Every row gives one point. Before rounding, the points of a table are all equally far from one centre. They may lie mostly on one side of it. Write the centre, to within rounding.

Points:
[[-0.23  0.27 -0.23]
 [-0.33  0.27 -0.14]
 [-0.38  0.12 -0.62]
 [-0.55  0.22 -0.31]
 [-0.28  0.23 -0.47]
 [-0.27  0.16  0.11]
 [-0.06  0.21 -0.16]
 [-0.80 -0.10  0.03]
 [-0.42  0.26 -0.12]]
Centre: [-0.32 -0.30 -0.23]

Points, 15 rows:
[[-0.27 -0.06 -0.23  0.25 -0.32 -0.10 -0.16 -0.82  0.20 -0.09  0.00]
 [-0.28 -0.23  0.32  0.15 -0.44 -0.11 -0.18 -0.48  0.19 -0.47  0.00]
 [-0.23 -0.28 -0.16  0.19 -0.37 -0.20 -0.16 -0.81  0.24  0.02  0.24]
 [-0.37 -0.33  0.06 -0.02 -0.27 -0.03 -0.18 -0.64  0.47  0.03  0.15]
 [-0.46 -0.33 -0.05  0.16 -0.48  0.14 -0.42 -0.46  0.17 -0.35  0.43]
 [-0.37 -0.07  0.21  0.39 -0.69 -0.34 -0.11 -0.47  0.12 -0.19  0.25]
 [-0.11 -0.47 -0.19  0.33 -0.47 -0.27 -0.33 -0.58 -0.01 -0.06  0.28]
 [-0.44 -0.04  0.35  0.18 -0.61  0.03 -0.13 -0.49  0.08 -0.37  0.39]
 [-0.41 -0.27 -0.12 -0.13 -0.69 -0.35 -0.39 -0.44  0.15 -0.38  0.11]
 [-0.22 -0.44  0.22  0.29 -0.43  0.09 -0.27 -0.51  0.22  0.05  0.34]
 [-0.23 -0.14 -0.31  0.23 -0.67 -0.03 -0.51 -0.58  0.06 -0.03  0.23]
 [-0.27 -0.39 -0.12  0.35 -0.67 -0.24 -0.16 -0.57  0.20 -0.20  0.08]
 [-0.17 -0.29  0.00  0.02 -0.77  0.04 -0.46 -0.35  0.33  0.08  0.10]
 [-0.31 -0.42 -0.21  0.14 -0.35  0.17 -0.27 -0.41  0.32 -0.46  0.18]
 [ 0.00 -0.54 -0.15  0.26 -0.39 -0.16 -0.24 -0.55  0.14 -0.22  0.12]]
Centre: [-0.31 -0.12 -0.10 -0.02 -0.36 -0.04 -0.02 -0.16 -0.08 -0.03  0.14]
